Every row gives one point. Each copy is the shape, with its points in the same order, stretched, turned, moved and blurred by noise. Some copies are also mirrored. Which?
In the rows, zero is written as 128.

Shape, 5 rows:
[[104 223]
 [152 115]
 [ 98 104]
 [149 105]
 [149 110]]
Copy 1 (5 x 2):
[[249 115]
 [123 140]
 [126  72]
 [114 132]
 [117 123]]
Copy 1 is: mirrored
Copy 2, 5 rows:
[[154 233]
 [151 117]
 [107 133]
 [144 106]
 [146 113]]
Copy 2 is: only turned
Copy 3:
[[144 217]
 [149 104]
 [100 106]
 [148  94]
 [145 100]]
Copy 3 is: only turned
Copy 4 (5 x 2):
[[ 37 216]
 [120 103]
 [154 150]
 [127  92]
 [129 106]]
Copy 4 is: mirrored

Shape:
[[194 161]
 [149 100]
 [173 117]
 [173 107]
 [ 83 176]
 [ 83  72]]
Copy 1, 6 rows:
[[136 207]
 [154 138]
 [168 155]
 [169 170]
 [ 61 137]
 [144  77]]
Copy 1 is: only turned
Copy 2, 6 rows:
[[ 96  50]
 [155 118]
 [141  77]
 [152  91]
 [ 46 152]
 [179 199]]
Copy 2 is: mirrored

Shape:
[[151 104 108]
 [100 126 205]
 [130 144 211]
 [113 144  57]
 [138 179  87]
 [118 102 188]]
Copy 1:
[[ 99 135 187]
 [199  79 125]
 [226 126 153]
 [ 65 182 132]
 [106 214 142]
 [183  72 153]]
Copy 1 is: mirrored
Copy 2, 6 rows:
[[157 123 133]
 [ 63 101 183]
 [ 72  72 166]
 [128 153  77]
 [114 115  68]
 [ 95 106 186]]
Copy 2 is: mirrored

Shape (8 x 4):
[[191 172 187 144]
 [136 111 187  44]
 [147 134 132 171]
 [116 122  26 152]
 [117  82 100 139]
 [157 194  72 126]
 [161 105  65 104]
 [137 173 154 151]]
Copy 1 (8 x 4):
[[159 164 198 129]
 [128 146 143  23]
 [120 119 148 169]
 [117  67  57 211]
 [ 88  74 121 141]
 [169 150  82 176]
 [157  78  82 132]
 [119 162 159 158]]
Copy 1 is: only turned
Copy 2 (8 x 4):
[[235 109 176 133]
 [132 159 238 129]
 [165  98 129 131]
 [ 67 123  76  46]
 [ 72 111 139 110]
 [169 154 114  47]
 [ 85 109 148  43]
 [199 138 137 129]]
Copy 2 is: only turned

Shape, 11 rows:
[[195 166 167 154 155 160]
 [122  90  96 169 125  94]
 [153 182 192 136 138 144]
 [144 110  79 145 108  99]
 [ 60 108  55 126 170 100]
 [ 95 126 126 158 110 171]
 [ 45  85  79  98 125 119]
 [175 172 147 117 200 175]
 [115  91 126 137 126  82]
 [ 94 168 116 157 110 113]
 [218 174 146 117  93 135]]
Copy 1 (11 x 6):
[[194 185 146 125 162 173]
 [134  91  95 174 169  99]
 [162 190 192 114 151 149]
 [160  93  82 143 157  90]
 [ 50 129  55 134 173  70]
 [109 110 129 140 106 153]
 [ 46  79  91 102 148  81]
 [146 212 113  86 179 170]
 [125 100 139 145 180  87]
 [123 152 132 155 119  91]
 [238 148 146  86 140 124]]
Copy 1 is: only turned
Copy 2:
[[190 200  78 145 164 139]
 [128  94 128 111  89 144]
 [147 194 110 166 163 101]
 [124 135 144  89  90 156]
 [ 28  83 133 141 105 198]
 [ 95 124  61 107 126  92]
 [  7  77 147  98 119 143]
 [136 196  79 173 190 172]
 [118  87 154 122 112 132]
 [ 83 157 116 146  90 117]
 [180 231 128  89 140 119]]
Copy 2 is: mirrored
Copy 3 (11 x 6):
[[173 100  64 123 155 185]
 [127 117 104 156 158  63]
 [158 123 110 151 153 209]
 [128 116 107 133 126  69]
 [ 53 167 118 127 156  74]
 [ 80 102 108 183 134 137]
 [ 41 131 163 149 134  76]
 [130 129  72  89 158 195]
 [126 115 143 150 167  90]
 [114 160 111 176 132 128]
 [198 105 100 112  99 163]]
Copy 3 is: only turned
Copy 4, 11 rows:
[[171 196 118 126 151 208]
 [130 120 105 191 115  98]
 [177 141 110  94 171 200]
 [131 146  82 174  99  90]
 [ 60 116  87 145 174  51]
 [ 94 103  93 132 121 179]
 [ 56  73 111 115 128  58]
 [128 219 124  91 188 185]
 [146 104 127 157 129  87]
 [130  98  50 136 156 136]
 [189 195  81 115  95 165]]
Copy 4 is: mirrored

Shape:
[[ 86 132 182 164 135  93]
 [161 157  67  88 138 162]
 [133  93 161  56  99 201]
 [152  97 109 166  85  88]
 [ 77 114 181 143  46 163]
 [ 96 183 178  48  82 137]
 [153 130  65  90 161 149]
 [158 159 167 117  56 162]
 [ 61 123 152  47 168  92]]
Copy 1, 9 rows:
[[ 70 123 120 146 133  95]
 [231 123 102  91 135 149]
 [151 127 117  46 190  71]
 [164  27 118 145 136 100]
 [ 68  99  67  96 175  91]
 [130 161  69  54  72 103]
 [230 136 121 109 151 128]
 [126  92 109  47 120 141]
 [151 180 116 122 108  44]]
Copy 1 is: only turned
Copy 2 (9 x 6):
[[ 95  98 176 109  57 110]
 [108 103  89 171 204 128]
 [149 190 159 161 183 157]
 [177  68 123 170  87 102]
 [122 138 245 163 100 140]
 [ 92 150 221  86 203  93]
 [119  92  57 165 170 166]
 [105 165 200 170 167  78]
 [117  91 127  52 142 153]]
Copy 2 is: mirrored

Shape:
[[103 158 140 141 133 118 123 121]
 [163  96 159  80 104 198  89 159]
 [ 72 114 115 110 139 164 110 125]
 [145 126 123  78 124 155 119 133]
 [129  76 121  64  90 109 129 118]
 [152 122 125 140 123 137 136 143]
 [109 130 113 128 143  86 105 127]
 [123 115 116 149 101  96 131 158]
 [156 176 163  94 102 168 143 136]
 [ 78 145 111 131 156 119  97 185]
 [130 137 118 119 120 147 149 121]
 [127 152 148  78 148 117 155 120]
 [ 95 155  83 136 122 137 105 123]]
Copy 1 (13 x 8):
[[122 150 156 124 126 115 124 128]
 [ 96 133   7  86  95 140 198 166]
 [ 95 151 119 183  96 105 178 131]
 [111 154  83 107 109 159 160 127]
 [ 82 119 135 114  69 175 150  79]
 [132 100 109 116 129 150 132 137]
 [ 81 135 165 143 139 119 112  86]
 [110  80 159 111 141 129 128 108]
 [160 161  94  48 106 161 164 166]
 [ 73 142 146 149 157 115 159 141]
 [149 132 125 121 105 150 149 134]
 [125 177 150 104 101 184 118 140]
 [124 152 141 153 137  96 153  86]]
Copy 1 is: only turned
Copy 2:
[[129 128  92 144 112 140 108 143]
 [110 151 172  39 180 166 168  85]
 [132 154 138 134  86 134 105 101]
 [119 161 148 106 177 144 137 100]
 [185 137 182 143 150 141 138 109]
 [ 95 103 143 128 151 129 147 103]
 [147  98 120 162 120 139  83 110]
 [124  70 140 156 118 146 148  90]
 [ 92 171 100  96 179 160 178 121]
 [107 109 114 147 100 182  90  66]
 [108 132 122 143 137 111 148 115]
 [123 175 122 159 156 173 121 143]
 [130 122  93 133 114 102 109  78]]
Copy 2 is: mirrored
Copy 3 (13 x 8):
[[136 113 110 141 127 109 138 109]
 [ 89 112 158  59 103 151 145 187]
 [ 76  92 108 127 143 149 128 154]
 [109 107 136  96 115 131 102 158]
 [151 133 128 102 163 125 101 197]
 [130 149 154 129 132 125 123 131]
 [158 124 126 171 132 133 124 136]
 [148 180 137 161 141 107 139 157]
 [110 116 113  63  87  89 127 126]
 [103 134 100 171  91 152 152 155]
 [109 128 131 114 137 112 107 131]
 [149 111  88  90 116 124  99 114]
 [ 91 104 134 173 126 114 116 140]]
Copy 3 is: mirrored

Shape:
[[ 39 191 113  41 144 136 148 108 154]
 [155 131  90 168  97 138 126 197 126]
 [  9  90 160  85 162 150 110  46 166]
 [189 133 139 131 106  64 124 199 111]
 [122 196  74 152  93 105  94 159  96]
 [149  99  76 143  86 106 158 178 148]
 [ 59 142 132  90 204 155 147  96 117]
 [178 176 106 174 126  87 169 133 141]
 [170 183 152 166  68 121 149 168 142]
 [ 52 147 124 110 186  93 110 130 199]
 [159 140  90  95 127 160  90 111 156]
 [ 68 160 102  85 134  91 132  72 128]]
Copy 1, 12 rows:
[[133 203  92 197 199  95  88  63 186]
 [163 127 147 186 152 204 102 163  65]
 [128 157 104 170 159  18 202   9 232]
 [152 133 169 127 114 153  58 216  72]
 [186  94 137 128 171 207  44 136 114]
 [170 139 145 242 134 176 131 169 103]
 [ 86 152 138 182 162  51 108  37 176]
 [117 134 101 175  72 193  83 168 133]
 [147 177  89 120  95 199  77 188  62]
 [ 82 150  71 165 195  93 153 110 200]
 [158 202 191 185 127 165 108 129 185]
 [158 128 111 182 145  85 105  76 212]]
Copy 1 is: only turned
Copy 2, 12 rows:
[[120 220 185  95  81 166 160  99 136]
 [134 123 159 138 159 157 105  46 112]
 [141 193 130  15 108  76 189 160 136]
 [115 157 136 212 177 154 129  65 105]
 [ 88 165 194 117 182 202 130  73 128]
 [118 154 146 145 149 139  79  56  76]
 [142 188 105  45  98 124 143 135 175]
 [ 73 101  95 134 110 181 110  99  91]
 [128  89 151 176 121 208 141  74  82]
 [ 84 173 108  82 105 103 203  78 117]
 [ 82 131 197 119 117  84 134 118 162]
 [ 86 212 152  74 126 151 141 142 121]]
Copy 2 is: mirrored
